Each point is reached from the start by the listed moves, each made once or not at all, plus a little noise. Is the number of moves made odd or even? Then give how often each move was made.
In the rows, 128 means zero.

Moves:
(1): [122 164 152 112 128 136]
(2): [108 123 125 120 173 108]
(3): [130 169 104 134 112  85]
Start: [103 107 131 118 125 106]
Points:
[ 77 138 153  94 170  94] -> even (1, 1, 0)
[ 85 145 105 116 153  42] -> even (0, 1, 1)
[ 84 104 129 110 169  86] -> odd (0, 1, 0)
[ 80 181 129  99 154  51] -> odd (1, 1, 1)

Moves:
(1): [125 121 129 128 160 135 162]
(2): [120 116  92  77 137 117 125]
(3): [154 124 103 147 137 164  88]
(4): [135  92 137 121 118 149 165]
(5): [163 135 129 130 128 111 131]
(6): [126 153 122 120 146 165 154]
Start: [101 116 123 129 134 160 114]
Points:
[103  97 126 114 175 223 212] -> odd (1, 0, 0, 1, 0, 1)
[131  68 108 140 166 224 145] -> odd (1, 0, 1, 1, 0, 0)
[142  88 134 123 125 165 155] -> even (0, 0, 0, 1, 1, 0)
[151  98  64  98 183 175 108] -> even (1, 1, 1, 0, 1, 0)
[104  71 133 121 157 189 185] -> even (1, 0, 0, 1, 0, 0)

Moves:
(1): [132 110 109 117 117 115 128 147 148 141 132]
(2): [156 162 125 128 136 117 113 141 122 120 119]
(3): [129 141 133 105 154 152 157 117  98 160 180]
(4): [132 103 114 129 130 126  81 142 106 156 139]
(5): [139 132 136 141 113 143 126 135 149 125 141]
(6): [124 128 111 145 156 102  97 120 153 116  91]
(7): [139  84 116 137 116 116 136 142 106 112 132]
(8): [122 162  93 135 132  94 121 114 132 179 183]
(9): [127 104 163 129 141 113 120 129 116 121 185]
Start: [102 105 151 123 124 123 135 105 123 140 123]
Points:
[113  94 131 131 168 133  82 107 117 185 160] -> even (0, 0, 1, 1, 1, 1, 0, 0, 0)
[132 120 127 133 191  48 110 101  81 182 245] -> even (0, 1, 1, 0, 0, 1, 1, 1, 1)
[136 111 106 151 154  39  25 135 151 203 215] -> odd (1, 1, 0, 1, 1, 1, 0, 1, 1)
[126  34 153 127 155  95 131 127 125 147 216] -> even (1, 0, 1, 0, 1, 1, 1, 0, 1)
[123 149 146 131 148  63 103 105 108 178 224] -> odd (0, 1, 0, 0, 0, 0, 0, 1, 1)
[133  84 101 146 153  11  84 127 130 164 198] -> even (1, 1, 0, 0, 0, 1, 1, 1, 1)
[138 155 144 128 173 129 117 105 132 149 145] -> even (0, 1, 1, 0, 1, 1, 0, 0, 0)
